Rows are points. A path goes straight from each point to the next, and from the last back to the first. The post is the endless flat space through its rows: a point in 2 columns, a line in 3, a plane in 4, and so on, so that a path can go around it. How many times does the path go around the post? Going back the other way cancels.

Post (2 x 3)
23; 2; 23
6; 2; -37
Path (11 x 3)
36; -6; 17
50; 18; 49
-11; 43; -20
9; 40; -6
-19; 1; -48
26; -37; 48
41; -5; 10
31; 16; 6
8; 11; 7
-31; 12; -9
27; -11; 37
Times around: 2

Post (5 x 6)
-1; 14; 11; -12; -24; -7
-17; -41; -5; -21; -15; 4
15; 15; -5; 11; -19; 1
16; 22; -20; -6; -17; -6
10; -6; -19; 11; 18; 45
Path (33 x 6)
-7; 12; -39; -16; -20; 5
-26; 1; -19; -1; -5; 7
-11; -11; -4; 20; -39; -10
14; 15; 2; 14; -60; -30
-31; 1; 19; -7; -26; 15
-29; -38; -36; -20; 3; 2
-4; -19; -13; -6; -4; -22
-8; -6; -58; -11; 2; -13
-10; -8; 12; 24; -37; 11
3; -12; -9; -15; -36; 12
-4; 12; -14; 19; -39; 5
-10; 10; -16; -13; 1; 18
-10; -28; -13; 4; -8; -26
5; 10; -34; 9; 22; 12
-30; -31; -37; -14; -6; 14
-13; 0; 10; -14; -46; 11
29; -18; -15; -2; -39; 5
25; 19; -16; -3; -14; -1
7; -6; 3; -30; 17; 7
-9; -35; 21; -14; -20; 4
13; 28; 15; 7; 34; 36
-9; -11; -7; 24; -6; 0
12; 0; -51; 15; -8; 10
11; 29; -12; 3; -13; 23
17; 11; -10; -9; -24; 6
18; 26; -25; 12; -25; 21
-7; 18; 21; 7; -11; 21
-22; -15; -41; -24; 21; 1
-2; -23; 20; -11; 11; 16
7; -26; -7; -14; 3; 6
0; -23; -14; -7; -9; -15
14; 8; -38; 5; -15; -11
-9; 18; -30; -7; -27; 1
Times around: 1

Post (10 x 11)
-14; -2; -3; -3; -5; -8; 32; 3; -4; -9; -19
12; -8; 2; 9; 7; -24; 21; 13; -12; 2; 7
-13; -10; 13; -32; 4; 14; -2; 8; 19; -3; 40
-18; -21; -4; 17; -14; -1; 21; -11; 1; -10; -15
2; 4; 31; -6; 24; 21; -14; 10; 1; -17; 40
4; 4; 2; -25; -15; 26; -5; 2; 22; -9; 42
1; 1; 21; -8; 4; -19; -2; 6; -2; 9; 5
0; -2; 19; 1; -4; -15; 32; -9; -6; 9; 2
-3; -17; -2; -17; -7; 31; -3; -25; 6; -47; 5
-17; -9; -11; -1; -10; 8; 21; -17; -21; -4; -12
Path (24 x 11)
-4; -16; -7; -4; 27; 9; -5; -24; -36; -14; 19
-36; -16; 4; -15; -30; 12; -4; -40; -1; -15; 6
20; 1; 16; 6; -16; -19; 23; 11; -24; 14; 27
14; -25; -2; 12; 6; 8; -7; 0; -14; -32; 8
-14; -8; 24; -8; 6; 6; 18; -25; -21; -27; -7
0; 3; -4; 2; 15; 15; -4; -10; -22; -25; 14
-16; -12; 20; 19; 28; -21; -25; 5; 2; -26; -12
14; 15; 18; -23; -5; -28; -15; 10; -2; -13; -7
-2; -25; 2; -39; 18; -12; 15; 14; -3; -25; 8
13; -29; 0; -17; 5; 23; 1; 10; 19; -6; 51
27; -20; -32; -1; 23; -17; -7; 47; -22; 8; 15
6; -17; 19; -2; -6; 1; 9; -5; -7; -14; 10
0; 5; 8; -16; -5; 1; -1; 16; 25; -16; 49
-6; -18; 8; 11; 36; -15; 9; 14; 22; -60; 3
-15; 19; -4; -29; -20; -12; 31; -14; -7; 5; 6
-15; 23; -14; -26; 5; -8; 14; 24; -3; 8; -2
-19; -15; 2; -1; -13; 13; 24; -11; 1; 17; 14
1; 11; 36; -7; -32; 9; 6; -20; -22; 38; 17
-17; 9; 5; -18; 1; -15; 36; 14; -9; -8; -10
-37; -3; -5; -25; -11; -11; 33; 2; 9; 22; 16
-36; -29; 32; 2; -1; -21; 11; -1; 43; 21; -5
18; -12; 33; 18; 24; 16; 21; 10; 6; -23; 22
27; 0; 3; -4; -6; 13; -15; 23; 5; -59; 4
-29; -5; 25; -13; -17; 4; 7; -36; 5; -3; 17
Times around: 2
